Rows are points. Before rounding, the points of a table are all equally far from one centre. They may lie mostly on one side of it. Where is the centre, to within rounding?
In the rows, 128 means zero.

Points (7 x 2):
[[181 146]
 [ 81  88]
 [ 86  75]
 [ 84 130]
 [171 155]
 [154 162]
 [132  45]]
Centre: [138 105]

Points (15 x 8):
[[159 165 129 140 178 135  59 116]
 [193 187  94 187 138 120 152 141]
 [224 143 115 157  86 116 158 146]
 [189 136 194 190 176  87 125  88]
 [185 153 104 104 121 166  98 160]
 [249 144 193 116 130 142  88 124]
 [238  89 134 110 131 132 161 109]
 [124 159 175 133 168 134 142  69]
 [200 141 120 151 118  59 148 138]
 [159 215 153 115 176 132 159 122]
 [152 115 180 134 114 151 186 155]
 [149  84 190 124 155 133 157  96]
 [197 164 162 113 133 188 179 162]
 [228 171 105 187 131 123 138 158]
 [225 154 126 116  91 133 102  87]]
Centre: [187 144 154 143 146 134 132 123]

Points (20 x 14):
[[189 127 144 149 123 154 180 176 119  99 177 168 217 114]
 [151 166 135 183 148  69 179 146  92 153 242 189 166 121]
 [111 165 124 173  55 139 152 172 150 114 204 190  95  99]
 [125 185 120  79 101  99 129 127  85  68 176 112 104 103]
 [130 150 165 104  59 118 112 102 126 133 216 188 150  99]
 [126 178 113 157  74  98 179 141  81 148 226 186 177  74]
 [128 168  76 161 106 109 219 157 138 145 173 216  93  91]
 [140 134 157 187 111 146 113 116  77 169 161 182  72 143]
 [112 139  89  86 106  55 175 136 116 141 218 207 100  93]
 [110 126 180 105  81 126 151 121 137 161 188 122 156 113]
 [195 141 123  92 152  97 205 160  92 106 205 204 186 133]
 [151 132  72 136  87  90 226 141 128 107 184 205  97  96]
 [ 68 127 141  93 101  57 153 174  97 132 205 163 139  94]
 [178 217 145 186 109 144 185 177 119 153 126 176 146 152]
 [174 159 170 145 118 122 140 119  41 112 148 187  72 164]
 [159 140 154 155  84 147 118 194 174 162 193 172 174 141]
 [114 163 172 141  64 147 125 145  74  89 149 185 193 104]
 [110  99 172 109 107 119 180 184 158 140 171 150 176 108]
 [142 186 131 221  93  86 146 136  59 117 121 145 170 131]
 [134 163 148 133 131  90  92 106  61 137 218 125 116 106]]
Centre: [143 148 113 135 117 106 143 151 107 126 158 173 138 133]

Points (30 x 24):
[[148 145 126 152 173 123 146  75 179  97 134 147 134 153 187  90 115 159
   90 161 123 135 165 152]
 [ 80 160 110 159 158 125 137  28 126 145 128 132 112 162 175  99 149 181
  123 170 143 131 136 171]
 [ 79 142 123 173  99  71 124  86 117 116 192  91 133 189 147 125 111 209
  111  91 125 128 129 136]
 [125  89  99 117 139 165 137  93 119 141 109 134 122 117 159  69 109 181
  143  73 128 109 179 154]
 [127 170  84 173  79  95 147 106 167 108 138 164 137 196 123 112 126 175
  138 107 163 137 120 180]
 [120 153  72 171 126 131 118  75 132  76 129 159 139 150 117 119 142 198
  119 174 142 147 121 132]
 [155 120 128 142 135 133 151  70 141 117 130 129 136 175 188  69  57 138
  108 113 159 183 132 156]
 [105 104  80 168  96 145 138  66 163 137 172 139 159 142 163 126 120 165
  102 163 172 141 181 202]
 [111  95 133 121 145 112 169  92 195 132 191  82 159 157 197 112 109 132
  134 144 156 157 116 154]
 [111  79  77 151 110 119 166  75 120 166 130 122 138 140 173 122 170 189
  136 167 186 115 142 205]
 [ 99  83 117 163 105 114 159  83 128 136 165 154  88 179 175 129 134 249
  105 157 106 198 125 177]
 [ 86  89 153 106  69  88 123  49 157 165 136 163 142 178 127 142 143 162
  122 122 153 144 133 172]
 [115 109  53 146  86 100 182  97 149 126 188 159 129 117 155  98 117 180
   67 146 186 159 122 143]
 [ 95  90 113 167 110 115 158  79 132 169 126 148 154 174 122  89 172 209
  107  58 142 150 102 165]
 [154  77 121 169  74 135 162  62 114 160 139 140 108 167 125 115  89 178
  137  95 140 155 155 181]
 [139  90  88 176 129 186 160  65 164 155 170 143 137 131 155 118 140 136
  123 150 165 134 161 148]
 [116 109 141 136 138 100 139 107 157 156 201 146 110 155 129  68 135 176
  119 109 168 142 172 193]
 [ 59 121  78 164 113 106 122  97 146 174 202 179 107 131 135  95 140 173
  117 124 151 123 108 165]
 [ 67 173  79 150 121  97 144  78 139 111 140  94 105 160 191  90 143 207
   77  90 162 147 131 167]
 [110 114 137 161 122  93 181 107 142 135 162 131  96 180 143  75 132 170
  114 108 183 169 130 230]
 [ 83 137  65 204  68 108 164  76 183 141 150 187 114 159 146  85 142 183
  136 142 172 172 110 150]
 [108 106  88 132 149 127 162  86 132 120 162 162  66 134 142 108  94 158
   98  78 134 165 105 175]
 [ 79  98 136 169 121 110 167  76 166 150 159 144 101 150 185 124 136 107
  156 122 216 176 165 162]
 [136 141 122 140  96 114 157  78 112 128 140 145 101 165 122 126 110 154
   80  90 103 111 157 179]
 [135  99  74 185  83 111 115  67 134 149 127 134  98 177 142 132 135 176
  107 167 183 167 169 177]
 [105  44  63 166 131 141 192  98 137 107 136 154 111 141 182 119 177 157
   90 113 125 179 128 188]
 [132  79 107 209 106 135 177  84 143 124 134 139 119 125 167 137 175 132
  115  84 166 143  92 192]
 [104  99 113 148  73 130 146  57 148 136 140 195 141 128 156  89  91 134
  122 143 165 140 104 209]
 [121 124 138 123  89  71 167  78 163 173 111  88  92 158 211  91 129 182
  123 130 177 148 123 198]
 [133 132  85 169 107 102 142  64 189 125 175 171 154 119 144 102 105 161
  141 157 152 194 124 146]]
Centre: [ 96 103 122 153  96 118 145 111 141 123 131 131 121 145 175 103 136 167
 126 128 138 150 132 138]

Points (29 x 24):
[[ 88 121 142  58 141 111 106 131  38 111 215 108 197 178 150 159 105 111
  138 172  83 161 116  77]
 [114 185 124 128 178  94  92 133  71  54 175 154 172 176 136 143  85 132
   79 237 109 133 101 100]
 [ 92 154 119 110 117 142  63 157  74  77 163 174 178  83 138 135  83 111
  115  98 112 145 123 188]
 [104 237 187  66 139 161  87  98  80 114 169  82 148 177 155 160 143 117
   78 163  93  81 143 150]
 [129 223 120  97 147  97 107 150  68  71 184 122 208 197 133 154 122 118
  127 197 137 124  92  88]
 [111 192 122 125 124 130  34 100  17  60 154  82 203 137 138 153 111 136
  114 112  97 139 113 127]
 [104 160 149  94 188 168 109 109  25  35 169  98 149 110 151 164 118 175
  100 154 101 170 138 165]
 [ 94 178 167 128 201 183  89 122  44  68 142 117 137 186 142 203 124 142
   98 204 126 111 107  47]
 [ 94 158 151 109 139 141 130 101  44  62 122 111 200 124 157 122 157  79
   72 199  86 122 145 155]
 [105 223 130 104 128 119  66  93 105  95 176  98 150 187 114 133 192 117
  129 212 120 125  91 131]
 [121 200 158 171 133  99  35 116  51 142 130 107 190 176 164 157  93 117
  156 195 129 156 137 152]
 [109 157 132  65 131 144  90  92  32  56 119 102 189 129 146 141 112 170
   92 180 135 117 121 158]
 [118 179 133 154 148 160  87 119  60  72 169  84 192 151 175  93 111 139
   67 180 102  97 142 174]
 [ 70 217 105 114 108 133  80 144  54 117 165 119 162 131 145 145 184  85
  133 175 115 193 174 101]
 [134 205 167 105 155 157 131 127  22  96 120 141 171 136  94 181  79 171
  115 183 105 111 149 156]
 [105 206 161 139 181 150  87  92 101  86 158  92 175 169 122 156 111 155
   48 185 100 104  72 138]
 [ 67 131 143 104 154 141  78 109  12 136 169  88 171 110  80 138  96 138
  134 194 139 152  87 105]
 [120 164 201  90 199 130  75 110  27  82 165  95 209 135 141 203 124  97
   94 134 108 131 125  84]
 [114 235  90 121 125 149 134  94  52  86 174 125 183 122 150 130  98  96
  145 193 158  97 124 156]
 [117 172 148  80 172 165 125 144  73  83 182 129 173 217  80 189 133 133
  108 195 135  97 113  76]
 [109 152 116  75 135 167 108 101  49  69 162  74 148 144 101 152 102 167
   73 147  98  82 135 151]
 [103 136 143  98 161 138  76 112  73  72 187 148 205 130 162 159 140 179
   64 176  72 138 133  98]
 [ 75 197 113 102 183 125  90  86  43 117 155  87 181 115 144 134 118 179
  114 122  87  85 130 130]
 [131 171  82 136 142 198  82 126  59 135 155  82 217 168 128 141 127 109
  145 186  76 134 178  99]
 [136 177 116 125 121 124  56  82  48  76 158 126 133 124 172 159  97  96
   44 154  86 110 147 122]
 [ 56 148 159  92 107 145 117  90  20  73 192  81 195 109 161 158 124 116
  114 191 124 143 120 152]
 [120 203 162 104 126  94  48 102  61  65 178 110 162 172 164 167 101 111
   70 178 155 163 111 100]
 [118 166 127 134 154 172  47 169  74 102 169 129 214 189 168 126 153 137
   65 162 131 125 130 169]
 [125 212 153 146  76 131  74 118  76  66 136  72 151 130 137 144 104 122
  136 175 109  61 108 151]]
Centre: [ 97 166 144 118 158 153  87 133  82 100 158 123 149 146 139 158 115 106
 136 163 113 128 129 128]

Points (28 x 24):
[[114 179 157 168 164  91 130 133 142  90 163 126 138  69 155 135 176 198
  188 140 147 146  87  90]
 [154 153 128 150  92 133  94  97 112 108 147 109 112 102 210 146 177 113
  168  91 170 102 148  69]
 [ 91 109 106 170  84 134 176  38 100  81 124 109 114 138 158 149 145 180
  145  98  95 103 150  82]
 [115 167 151 225 107  83 189 128 128  84 112 108 116 150 133 135 163 134
  117 118 144  81 123  62]
 [127 139 168 171 144 100 153  68  74  92 136 101 114 113 169 120 194 141
  127 136 101 116 132  62]
 [151 112 156 232 166  81 163 109  87 103 133 185 149  89  91 134 184 172
  145 128 130 133  88  84]
 [163 170  96 154 127  77 136  99 102  64 113 114 124 145 146 158 117 187
  130  86 167 151 139  92]
 [127 108 186 244 115  99  87  77  84  79 113 147 116 115 122 118 185 217
  127 116 154 157 113 100]
 [144 102 134 186 145  80 167  66  76  90 113 120 130 129 165 155 121 157
  158 150 159  79 136  87]
 [124 122  96 233 122  65 150  65  98  87 113 105 116 103 133 133 175 157
  135 145 107 172 133 150]
 [104 142 167 205 113 144 114  84  44 105 116  93 120 106 155 123 154 223
  188 117 159 208 131 125]
 [ 94 110 111 173 132 115 171  60  50  84  99 161 121 157 174 174 149 163
  130 138 176 126 102 131]
 [103 109 152 241 148  66 138 144 135  78 162 114 133 106 201 127 132 160
  128 146 143 112 122 135]
 [119 159 151 170 118 131 128  99 107  90 125  94 147  82 142  87 213 124
  159 145 194  96 155 122]
 [ 89 133 144 222  87  86 117 123 100 116  92 131  90 129 202 143 165 153
  165  90 199 117 182  95]
 [108 114 149 180 172  76 100 149  81  66 158 105  97 106 154 130 124 186
  114 122 156 113 131  69]
 [202 166 115 230 122 104 118 114  96  78 134 107 137 114  95 151 146 141
  116  87 122 178 116  98]
 [140 148 127 176  87 100 178  98  65  76 115  68 113 138 131 140 200 142
  161  95 122 141 138  93]
 [126 155 124 223  87  80  75  70 114 125 171 144 100 111 193 162 133 148
  158 156 119 134 105 105]
 [127 130 168 249 143 115 163  83 120 146  73 175 114 122 132 115 145 223
  190  79 124 132  85 126]
 [137 112 157 201 148 106 149 120  91  65 147  81 158 104 121 126 184 206
  195  97 121 159 120  83]
 [196 131 116 248 109 111 125 127  99  90 106 121  64  99 186 156 105 179
  157 107 122 154 113 135]
 [136 141 143 228 133 140 150  97  44  28 161 144 116 114 141 142 124 168
  141 112 170 159 167  84]
 [115 126 104 145  81  92 133 108  94  43 133 116 143 126 141 164 162 171
  169 140  99 146  82 106]
 [143 100 168 240 123  94 121  60  47 107 130  89 101 141 101 128 183 158
  138  97 142 148 104 135]
 [161 128 121 180 114 115 162 140 104  49 111 129 146 142 156 105 181 185
  155 143  95 150 123  80]
 [170  76 127 192 126 134 165  58  93  94 126 139  99  85 156 174 142 161
   92 101 152 196 110 156]
 [ 95 107 179 179 132 102 105 107  30 129 120  62 140 156 112 141 125 137
  142 109 127 136 103 101]]
Centre: [112 127 133 192 116 142 135 116 110 123 130 137 115 106 137 127 137 151
 146 102 149 139 111 114]

Points (28 x 24):
[[ 45 121  93 142 153 180 133 101 135 145 140 110 118  90 142 171  92  62
  106 139 116 184 181 178]
 [ 42 108 171 158 136 130 180  65 112 140 110 167 132 134 201  80  84 205
  163 148  92 162 150 222]
 [ 65 110 107 138 174 155 110 102 191 109  75  68 168  97 122 115  88 134
  136 118 146 201  81 101]
 [ 49 111 160 149 162 123 116 148  91 170  90 136 108  81 182 168 126  95
  131 141  72 203  99 200]
 [ 92 143 193  45 124 150 218  91 112 164 159 162 126 171 151 115 138 109
  140 166 116 173 105 211]
 [103  78 149  79 167 110 151  90  99 151 184 138 138 197 141  63 140 122
  179  81 132 151 116 156]
 [ 52 124 104 113 126 167 188  33 163 145 151 131 172 126 168 142 105 105
  121 145  70 203 165 188]
 [ 61 135 136 111 215 152 158  79 118 160  93 127 141 141 119 177 131 116
  143 112  45 178 144 187]
 [ 69 145  98 168 126 130 210  70 108 148 133 147 143 115 170  92 152 128
  128 134 145 206 120 238]
 [ 27  84 118  89 156 134 102  72 152 174 143 117 106 101 162 129 160 121
  130 140 146 209 146 209]
 [ 89 158  62  98 107 190 167  83 128 175 144 128 150 100 230 141  98 143
  179  85  88 192 141 197]
 [ 42 133  99 107 122 155  96 133 116 172 159 116 141  37 209  94 110 150
  113  84  78 153 119 194]
 [ 34 156 106 104 130  92 145  96 112 228 102 163  86  53 177 148 152 137
  109 137  73 123 144 176]
 [ 72 108  79 135 182 159 121  47 134 196 130 189 173 155 188  87 121 146
  130  91 101 212  95 179]
 [ 29  91 163 118 146 165 115  21 140 163 133  92 102 111 156  95 111 147
  110  52 139 197 135 190]
 [ 12 117 167 106 123 184 132  31  89 118 120  97 157  69 168 153 127 115
  172 156 103 158 118 170]
 [ 37 138 106 142 167 117 168 156 124 116 142 139 173 142  95  98 129 119
  160 125 109 149 172 156]
 [ 83  97 139  92 101 153 178  69 158  96 168 104 144  74 197 153 138 114
  154 107  80 193 113 208]
 [ 72 175 135 106 219 121 149 108 168 151  50  72 106 111 181 127 128 139
  135 130  94 200 158 196]
 [101  71  92 160 109 134 153  70 162 232 160 162 161 145 160 111 114 109
  146  97 138 215 106 170]
 [ 44  90 119 134 152 175 194  52  91 176 162 158 132 145 150 114  85 152
  132  78 126 176 120 203]
 [102  87 136 109 212 109 153  44 145 124 157 158 138 151 157 117 110  72
  165 121 110 208 136 189]
 [ 86 111 126 110 137 211 195 100  87 155 147 116 186 115 187  87 118 137
   97 154 103 130 188 174]
 [ 43  99 172  79 135 187 177  56 112 184 123 105 113  75 201 147 108  93
  164 101  77 197 155 164]
 [ 12 143 107 115 144 142 121  54 163 187 191 149 146  90 172 112  94 102
  103 183 119 152 134 192]
 [ 52  86  94 103 161 159 168  73 135 133 151 172 121 132 110 124  72 132
  155 133 150 172 191 187]
 [ 79 143 142 110 115 152 191  51  96 123 232 162 144 105 157  54  94 140
  130 114 105 161 136 170]
 [ 83 200 152 118 171 194 187 126 187 147 145 117 101 103 107 133 116 123
   64 128  86 185 105 113]]
Centre: [108 149 150 121 123 144 130  88 145 153 104 146 122 117 167 108 111 127
 140 121 123 138 117 142]

Points (31 x 24):
[[ 76 122 151 168 146  83 103 144  55 105 164 169 127  98  98 132 139  85
  133 103 187 104 158  36]
 [ 74 179 202 146  83  82 194  93 126 112 179  80 127  78 114 148  86  86
  122 137 201 120 104 130]
 [126 124 172 146 127 100 138 204 122 131 242  98 112  75 115  89 118  62
   86  63 129 104  72  85]
 [ 73 204 170 159 118  97 216 102 121  98 176 133 141  39 111  92 175 131
  167  91 100 158 147  77]
 [127 108  72 117 143 176 114 172 178 115 209  88 176 130 115 152 110  83
  157  99 144  90 123 106]
 [ 99 146 148 111 116 113 144 154 182 148 170  62  94  50 111 132 116  94
  120 126 159  93  32 128]
 [ 98 132 166 195 152  85 174 135 169 112 152 120 158 129  62 167 204 118
  164  90 166 133 133 106]
 [ 98 105 130 168  82 138 160  86  64 137 208 154 108  86 131 121  81 108
  137 108 152  82 118 141]
 [ 78 177 101 113 141 142 173 163 133 148 196  95 105  93 110  81 195 169
  131  96 145 141  95  96]
 [ 58 160 165 106  97 167 147 181 105 152 243 141 120 116 114  91  91  78
   96 127 169 134  90  78]
 [ 71 149 110 133 109  97 167 163  98  88 178  38 110  94 108 109  64  76
  156  88 228 133 114  71]
 [ 75 115 140 161 137 114 149 133 150 137 175  72  56  75  86 183 121 115
  141 112 136 108  96  41]
 [ 85 142 171 108 117 169 142 181 158  78 249  76 143  54 115 102  89 111
  130  73 159 117 111  58]
 [ 74 149  97 171 122 145 156 133 125 124 169  54 134 156  74 111 120 103
   80  47 118  99  92  71]
 [ 49 214 131 130  91 105 155 188 125 146 197  95 135  94  54 136 115 110
  158  71 135 120 106 104]
 [101 139 151 139 140 109 128 183  71 141 200 131  94  69  95 144 127 115
   73  87 186 126  79  80]
 [ 99 154 130 126  65  71 129 145 160 177 166  61 136  98  82  45 137  74
  160  86 123  83  87  60]
 [ 71 165 125 155 129  77 143 175 103 141 216  94 117 116  95 101 122  86
  162  95 163  65 121 127]
 [109 133 209 154 103  78 134 148 101 134 242  96 182  93 166  94 108 111
  111  22 138 169  97 106]
 [104 223 191 203 138  96 162 136 140 109 198 119 117  61  90  97 118  89
  137 106 175 123  89  89]
 [ 84 118 157 158 145  90 122 203 145 151 104 133 141  89 111 100  73 155
  158 141 128 122  63  82]
 [114 101  82 179 129 129 122 199 198 155 139  94 110 149 127 122 154  81
   61 137 153 115  87 117]
 [ 93  99 145 204 155  97 154 106 139 147 247 107 136  91 122  97 141 106
  114  61 188 163  93 114]
 [ 60 141 168 129 139 110 109 159  96 187 175  86 117  61 130 177 180 109
  134 136 108 125  81 100]
 [ 74 130 123 101 133 122 155 121 161  95 188  97 101  13  44 141 139  46
  138  97 112 169 116  86]
 [144 167 141  69 122  82 118 169 164 109 218 131 143 109 102 101 182  92
  132  87 132  88  96  68]
 [ 29 183 169 100 111 100 133 172 111  94 227 102 152 112 111 120 171  98
  142 152 166 152  91  69]
 [134 125 217 121  79  94 123 132  66 125 218  86 107  62 154  71  93  68
  145  56 183 170 106  93]
 [ 94 158 203 149 151  85 134 162 132 123 189  84  77  39  77 145 100  62
  111  51 144 152 134  85]
 [ 49 201 149 158  95  52 146 154 129 104 179 107 158  91  94 112 170 113
  165 139 122 137  48 109]
 [110 152 134 173 151  84 109 141 115 143 203 130 187  58 129 124 160 164
  111 124 130 119 128 135]]
Centre: [102 131 141 145  87 128 144 146 142 114 139 118 138  97 152 116 134  77
 135  93 141 159 125  91]

Points (29 x 24):
[[101  99  75 123  35 103 168 115  98 126 146 192 102 206 203 167 122 115
  163 115  86 116  72 164]
 [119  99 137 135 108 100 203 100 121 100 165 178  65 189 128 194  33  81
  135 135 126 102  92 177]
 [116 100 102 112 140 112 158 118 138  87 171 137  87 174 209 226  83  79
  164 165  91 105 109 155]
 [107  93 100 111  60  98 170 117 107 132 161 139  55 182 160 239 144  87
  128 125 110 114  80 165]
 [ 87  75  93 137  93  99 173 135  95  78 173 173  60 199 209 231 101  98
  151 145  93 148 104 148]
 [ 88 142 100  88 104 143 211 105 115 109 164 119  78 181 176 216 105 147
  140 124 150 110 143 104]
 [111 123  87  70  98  90 166 136  94  96 109 170  93 160 158 228  60 102
  125 124  96 109 114 161]
 [ 85  80 137 106  93  99 186  98  91  49 138 187 113 171 176 198  76  66
  135 118 130  96  83 170]
 [ 64  68 111 132 107 152 155  86 103 125 163 185  44 179 130 178  75  84
  142 156  83 127 127 215]
 [130  80  95 161  66  60 196  97  90 134 159 164 117 152 188 188 137 100
  169 170  76 137 110 188]
 [ 81 130  78 131  55  87 157 121  83 100 105 138  87 219 164 198  78 149
  142 160 116 151  81 157]
 [115  88 133 131 106  91 136  94 143  73 202 160 109 211 205 192 115 119
  137  98  91  96  96 143]
 [134 107  92  87 104 159 117  87 135 111 172 161  66 174 168 221 116 122
  188 154  99 156 123 181]
 [128  92 111 138  96 101 150 145 110 149 114 170  70 189 188 228  91  89
  122 125 122 101 121 183]
 [138 103 136 135  83 140 139 111 128  95 139 138  98 191 226 212 138 101
  143 150  80 128  64 148]
 [115 106 132 111  72 119 213 110 116 110 161 162  94 191 150 226 111 143
  151 169 127  97 143 185]
 [ 79  66 129 104 130 107 204  80 120  88 155 150  74 151 201 221 115 140
  169 130 131 101 110 186]
 [117 103  90 113  78 111 189  92 136  97 125 149  85 198 137 235  88 102
  137 102  69 122 111 174]
 [100  87  93 100  77  80 187  97 104 101 182 171 112 165 169 219  91 103
  135 145  72 139  98 184]
 [ 86 103 102 103 108 148 175  97 128  95 159 199  83 229 186 182 124 118
  138 103 142 150  66 164]
 [ 86  93 105 121  74 118 182 126 162  92 142 159  76 183 210 192 116 130
  150 184  84 134 110 189]
 [ 84 127  98  88 101 137 197  86 120 124 148 148  74 179 183 192  91 153
  118 142  48 110 110 131]
 [119  94  79 103 100 117 184 165 126  99 171 145 107 205 168 205 112 103
  117 172 118 105  99 135]
 [ 75 114 130 105  84 120 117 108  86  96 176 130  64 207 188 234 121 115
  123 149 125 130  94 142]
 [ 89 102 167 118 177 157 177 115 117 132 171 101  50 176 198 187  88 121
  167 163 130 112 111 155]
 [ 93 125 106 101 130  98 189 107 113  70 142 215  72 177 172 214  96  97
  114 130  93 107  92 182]
 [ 94 112 153  88 117  90 125 121 109  74 147 190 117 231 197 192 135  88
  145 116 116 112  88 173]
 [ 59 111 116 115  76 132 202  94 112 115 136 156  71 210 159 188  69  96
  179 156  55 107  84 116]
 [ 63 122  86 134  62 102 164 120  78 157 184 159  64 163 191 213  92  78
  172 127 131  91 119 128]]
Centre: [ 98 118 131 145 114 115 153 126  99 101 140 148  88 145 138 141 123 115
 168 119 110 138 119 140]

Points (31 x 24):
[[116 103 150 103 128 162 122 145 166 157 194 133 123 180 156 126 101  83
   90 110 114 127 107 121]
 [162  66 190 140 156 126 121 153 155 121 182 114  84 149 138 107  62 105
  149  86  95  84 202 156]
 [145 119 122 158 197 131 129 108 144 114 208 127 109 158 122 150 135 103
  147 121 136 116 118 157]
 [158 138 146 135 166 154 110  83 166 179 217 119  93 128 128 116  91 126
  140 119 101 128 141 113]
 [138 111 153 144 163 128 126 160 224 114 191 132  77 149 194  96  74  99
  159 122 160 112 121 139]
 [158 109 126 101  93 148 109 125 170 174 192 125 100 114 136 134 113  95
  146 145 132 111 173 152]
 [139 140 161 166 103 108 100 121 217 150 198 123  75 181 114 110 122  85
  119 151 112 125 140 101]
 [131  88 119 154 156 115 114 153 159 163 191 120 150 173 204  84 115 116
  109  86 119 118 149 128]
 [134 107 154 122 129  72 188 116 182 113 196  90  96 181 138 132 138 118
  156 116 120 158  69 150]
 [ 91 128 127 127 129 144 135 133 170 146 221  88  72 153 108 136 121 133
  144 127 147 117 122 185]
 [116  87 138 147 143 124 158 143 185 179 188  85  78 129 146 120 148 105
  161 102 102 136  89 105]
 [108 139 167 130 138 136 126 122 178 148 245 107 154 168 150 142  51 136
  164 140  77 114 118 113]
 [130 112 137 146 148 127 103 117 200 157 185 115 114 206 120 102 112  94
  109 138  64 137 153 161]
 [110  71 140  72 162 133  63 164 146 104 192 118 146 124 135 126 128  81
  118 122 104 154 145 150]
 [112  66 118 141 160 140  89 147 184 122 165  60 126 177 110 146 102  86
  163 168 173  89 202 169]
 [113 118 162 129 138 146 115 155 166 178 163 128  76 156 158 148 103 109
  125 118 141 116 165 175]
 [123 134 144 133 149 139 148 129 141 129 199 103  84 144  75 139 101  60
  148 151  96 140 151 142]
 [ 80 125 184 114 147 142 143 136 140 164 170 117  84 140 127 108 118 112
  125 141 116 120  71 181]
 [120 113 179 145 195 112 118 109 180 146 165  85  81 161  79  97 125  51
  112 135  99 157 136 125]
 [141 147 194 134 176 114 167 132 168 118 185  92 135 161 128 143  75  78
  158 154  73 135  89 131]
 [137 110 154 142 134 187 107  75 141 139 192 126 109 168 155 152  98  86
  127 135 143 129 139 125]
 [130 119 162  94 177 169 105 143 168 151 189 108  47 157 132 108 108  95
  141 126 124 111 107 165]
 [137 112 183  96 131 133 142  92 202 142 187  87  55 163 109 145 152 125
  190 145  90  83 118 109]
 [140 100 150 123 118 144 147 145 195 156 210 132  96 145 130 131 106 116
  123 114 109  99 135 170]
 [118  91 161 130 135 177 140 110 169 179 160 110  59 148 144 112 109  82
  111 153 100 117 132 124]
 [121 118 163 151 138 146 142 102 181 148 192 135 121 132 120 164 140 105
  169 120  98 106 118 150]
 [113 112 125 111 131  95 114 152 160 173 249 119  99 195 170 120  99 125
  168 130 128 120 123 168]
 [102 111 117 124 165  92 110  95 121 174 193 124 111 148 150 177 109 125
  155 177 127 157 115 149]
 [ 80 102 175 137 177 112 132 158 156 125 177  91  87 111  98 103 140  59
  152 100 164 110 164 159]
 [129  76 108 117 190 156 110 136 181 165 233 108 116 172 140 124 125 131
  163 153  90  91 136 115]
 [139  77 152 103 199 110 136  79 198 147 192 119 108 148 184  65 134 104
  137 156 141 179 122 115]]
Centre: [118  93 164 117 138  96 107 123 152 117 156  81 124 158 130  91  98 132
 162 147 134 115 138 111]
